Each row is a point. Each copy is the shape, with its points in the same order, stretched, turned, moved and blurred by noise. Say if it was mirrored as well.

Shape (8 x 3):
[0.024 -0.005 0.042]
[-0.026 -0.026 0.018]
[0.012 0.025 -0.035]
[0.004 -0.008 0.026]
[-0.049 -0.041 -0.016]
[-0.008 0.043 0.046]
[-0.008 -0.034 0.009]
[0.000 -0.005 0.040]
Copy 1 (8 x 3):
[-0.055 -0.005 0.019]
[0.015 -0.005 0.047]
[0.004 0.005 -0.049]
[-0.029 0.002 0.017]
[0.063 -0.015 0.030]
[-0.043 0.063 0.013]
[0.006 -0.019 0.032]
[-0.028 0.014 0.036]
Copy 1 is: mirrored
Copy 2 (8 x 3):
[0.021 0.062 0.028]
[-0.022 0.032 0.016]
[0.049 -0.002 -0.012]
[0.006 0.042 0.018]
[-0.047 0.008 -0.004]
[0.041 0.016 0.056]
[-0.015 0.041 0.000]
[0.006 0.047 0.033]
Copy 2 is: mirrored
Copy 3 (8 x 3):
[0.000 0.004 0.043]
[-0.021 -0.021 0.008]
[0.032 0.027 -0.022]
[-0.007 -0.001 0.023]
[-0.019 -0.043 -0.027]
[-0.026 0.051 0.025]
[-0.001 -0.029 0.009]
[-0.016 0.003 0.031]
Copy 3 is: only turned

Shape (9 x 6):
[0.005 -0.001 0.041 -0.040 0.004 -0.065]
[0.002 0.029 -0.015 -0.034 -0.031 0.004]
[-0.012 -0.031 0.041 -0.026 0.005 0.013]
[-0.008 -0.005 -0.029 -0.030 -0.009 0.006]
[-0.010 -0.002 -0.032 -0.037 0.034 -0.003]
[-0.005 -0.005 -0.032 -0.026 0.015 0.003]
[-0.021 -0.014 0.015 0.011 0.005 -0.103]
[0.051 0.004 -0.025 0.030 0.010 0.015]
[-0.023 0.036 -0.026 -0.026 0.030 0.009]
Copy 1 (9 x 6):
[0.021 0.021 0.028 -0.066 -0.013 -0.055]
[0.021 0.008 0.039 0.020 0.018 -0.011]
[-0.009 -0.041 0.004 -0.023 -0.028 -0.052]
[0.035 -0.011 -0.002 0.022 0.016 -0.023]
[0.038 -0.030 -0.013 -0.010 0.040 -0.030]
[0.037 -0.019 -0.009 0.003 0.026 -0.012]
[0.004 0.059 -0.034 -0.062 -0.017 -0.043]
[0.035 -0.017 -0.008 -0.008 0.007 0.062]
[0.011 -0.017 0.008 0.002 0.064 -0.014]
Copy 1 is: mirrored
Copy 2 (9 x 6):
[-0.008 -0.017 0.045 -0.024 0.048 0.032]
[-0.008 0.026 0.004 -0.036 -0.011 -0.038]
[-0.025 0.022 0.028 0.044 0.035 -0.012]
[-0.005 0.010 -0.024 -0.006 0.007 -0.037]
[0.007 0.015 -0.038 -0.009 0.038 -0.032]
[0.011 0.008 -0.030 -0.002 0.020 -0.028]
[-0.001 -0.036 0.015 -0.033 0.039 0.096]
[0.052 0.026 0.006 0.017 -0.019 -0.027]
[0.016 0.049 -0.037 -0.025 0.037 -0.033]
Copy 2 is: mirrored
Copy 3 (9 x 6):
[0.009 -0.027 0.053 0.014 -0.047 -0.036]
[0.001 0.057 0.027 -0.009 -0.045 0.017]
[-0.038 -0.016 0.047 0.006 -0.016 -0.002]
[0.000 0.019 0.009 -0.023 -0.030 0.017]
[0.010 -0.002 0.023 -0.038 -0.013 0.000]
[0.004 0.008 0.010 -0.029 -0.013 0.016]
[0.016 -0.028 -0.003 0.033 -0.028 -0.072]
[0.037 0.027 -0.007 0.023 0.007 0.055]
[0.008 0.037 0.035 -0.036 0.000 -0.009]
Copy 3 is: only turned

Shape (12 x 8):
[-0.032 0.003 0.058 -0.005 0.029 0.028 -0.015 0.031]
[-0.023 0.010 0.026 0.030 -0.039 0.031 -0.013 -0.026]
[0.000 -0.012 -0.023 0.018 -0.010 0.010 0.056 -0.016]
[-0.038 -0.036 -0.012 0.000 -0.031 0.011 0.031 0.039]
[0.008 0.007 -0.014 -0.032 -0.037 -0.044 0.007 -0.029]
[0.024 -0.008 -0.028 -0.041 -0.011 0.026 -0.009 -0.024]
[-0.016 0.001 0.007 -0.040 -0.018 -0.041 0.048 -0.028]
[0.014 -0.007 0.035 0.002 0.024 -0.004 0.019 0.010]
[-0.029 -0.014 0.039 0.030 0.036 0.007 -0.016 0.036]
[-0.047 0.048 0.011 0.032 0.033 -0.016 -0.006 -0.006]
[0.014 0.048 -0.017 0.032 -0.010 -0.030 -0.006 0.032]
[0.006 -0.001 0.017 -0.037 0.013 0.031 0.057 -0.017]
Copy 1 (12 x 8):
[0.053 -0.064 0.018 0.006 0.000 0.026 -0.001 -0.045]
[0.007 -0.021 0.022 -0.021 -0.067 -0.018 0.015 0.012]
[0.016 0.025 0.000 0.016 0.009 -0.053 0.020 0.049]
[-0.015 -0.059 -0.002 0.045 0.027 -0.045 0.024 0.036]
[-0.042 0.028 0.028 -0.001 0.032 0.004 -0.011 0.045]
[-0.026 0.023 -0.036 -0.006 0.016 0.030 0.039 0.030]
[-0.007 0.024 0.063 0.017 0.064 -0.004 0.014 0.036]
[0.045 0.004 0.005 0.033 0.007 0.009 -0.023 -0.002]
[0.035 -0.051 0.007 0.023 -0.010 -0.013 -0.032 -0.052]
[0.036 -0.017 0.054 -0.059 0.009 -0.031 -0.045 -0.042]
[0.009 -0.021 -0.002 -0.036 0.010 -0.018 -0.086 0.037]
[0.059 0.022 0.008 0.020 0.029 0.017 0.053 0.032]
Copy 1 is: mirrored
Copy 2 (12 x 8):
[0.038 0.023 0.081 -0.039 0.037 -0.013 -0.004 0.016]
[0.072 0.016 0.021 0.004 -0.013 -0.012 -0.027 -0.037]
[0.009 0.021 -0.022 0.034 0.016 0.035 0.013 -0.023]
[0.021 0.010 0.037 0.053 0.036 0.023 0.034 -0.024]
[0.005 -0.030 -0.019 0.028 -0.033 -0.020 0.012 -0.024]
[0.007 -0.032 0.005 0.005 -0.033 0.033 -0.021 0.001]
[0.007 -0.013 -0.020 0.005 -0.005 -0.010 0.050 -0.015]
[0.014 0.012 0.021 -0.013 0.043 -0.002 -0.003 0.016]
[0.016 0.028 0.062 -0.022 0.061 -0.012 -0.016 -0.011]
[-0.001 0.045 0.029 -0.021 -0.008 -0.033 -0.003 -0.029]
[0.006 0.036 0.012 0.047 -0.012 -0.034 -0.022 -0.001]
[0.024 0.006 0.003 -0.016 0.011 0.037 0.030 0.028]
Copy 2 is: only turned

Shape (13 x 9):
[-0.009 -0.005 0.000 -0.022 0.026 -0.037 0.007 -0.005 0.014]
[0.017 -0.033 0.017 -0.025 -0.025 -0.004 -0.009 -0.012 0.036]
[-0.007 0.016 -0.038 -0.044 -0.006 0.033 -0.015 0.016 0.015]
[0.013 -0.006 -0.054 -0.032 -0.021 0.001 -0.019 0.049 0.004]
[-0.029 -0.058 -0.019 -0.016 0.020 -0.008 0.017 -0.008 -0.015]
[0.031 0.000 -0.066 0.025 0.034 0.041 0.002 0.026 -0.047]
[-0.024 0.026 -0.013 0.013 -0.005 -0.009 -0.005 -0.014 -0.006]
[-0.049 0.055 0.026 0.023 0.038 -0.019 -0.020 -0.092 0.005]
[-0.020 0.012 0.038 -0.048 -0.001 0.042 0.005 0.014 -0.003]
[-0.024 -0.015 -0.005 0.006 0.033 -0.008 -0.024 0.011 0.026]
[-0.032 0.026 0.025 -0.002 0.059 -0.039 0.014 -0.018 -0.002]
[-0.007 -0.020 0.010 0.012 -0.020 0.038 0.045 0.023 0.031]
[-0.020 0.000 0.015 -0.031 -0.020 0.003 -0.035 0.012 -0.011]
Copy 1 (13 x 9):
[-0.025 0.025 0.012 0.006 -0.015 -0.024 0.033 0.007 -0.013]
[-0.022 0.054 0.024 -0.001 -0.007 0.010 -0.018 0.045 0.024]
[0.028 0.069 -0.023 -0.030 0.007 0.021 0.037 0.011 0.020]
[0.027 0.067 -0.061 -0.036 0.033 0.004 0.018 0.044 0.021]
[-0.015 -0.008 -0.008 -0.031 -0.015 -0.009 0.038 0.061 -0.018]
[0.015 -0.018 -0.049 -0.107 0.027 -0.031 0.027 -0.015 0.006]
[-0.004 0.005 -0.010 0.000 0.010 0.016 0.022 -0.019 -0.005]
[-0.062 -0.022 0.042 0.024 -0.047 0.027 0.034 -0.102 -0.038]
[0.059 0.039 0.031 0.008 -0.038 0.032 0.004 -0.004 0.003]
[-0.016 0.000 -0.031 -0.010 -0.032 -0.018 0.023 0.001 0.018]
[-0.024 -0.019 0.030 0.029 -0.039 -0.036 0.042 -0.043 -0.040]
[0.021 0.018 0.024 -0.022 0.015 0.005 0.003 0.062 0.056]
[0.037 0.042 -0.019 0.020 -0.019 0.040 -0.010 0.006 -0.018]
Copy 1 is: mirrored
Copy 2 (13 x 9):
[0.033 -0.003 0.001 -0.008 0.038 -0.013 0.006 -0.009 -0.014]
[0.014 -0.004 0.013 -0.037 -0.013 -0.022 0.026 0.004 0.030]
[-0.010 -0.031 -0.014 -0.019 0.017 -0.004 0.011 -0.070 0.039]
[0.004 -0.030 -0.051 -0.012 -0.017 -0.022 0.001 -0.044 0.035]
[0.033 -0.003 -0.014 0.012 0.010 0.030 0.052 -0.002 0.007]
[0.025 -0.033 -0.019 0.037 -0.033 0.050 -0.042 -0.034 0.014]
[-0.012 0.010 -0.018 -0.003 0.032 0.018 -0.014 0.001 0.012]
[-0.013 0.062 0.048 -0.038 0.084 0.058 -0.013 0.003 -0.027]
[-0.034 -0.048 0.033 -0.004 0.023 -0.017 0.035 -0.038 0.011]
[0.017 -0.028 -0.019 -0.028 0.041 0.017 -0.016 -0.004 -0.009]
[0.026 0.007 0.019 0.005 0.080 0.012 -0.006 -0.010 -0.043]
[0.017 -0.035 -0.006 0.013 0.008 -0.010 0.005 0.020 0.060]
[-0.036 -0.021 -0.006 -0.019 0.007 -0.009 0.033 -0.011 0.004]
Copy 2 is: mirrored
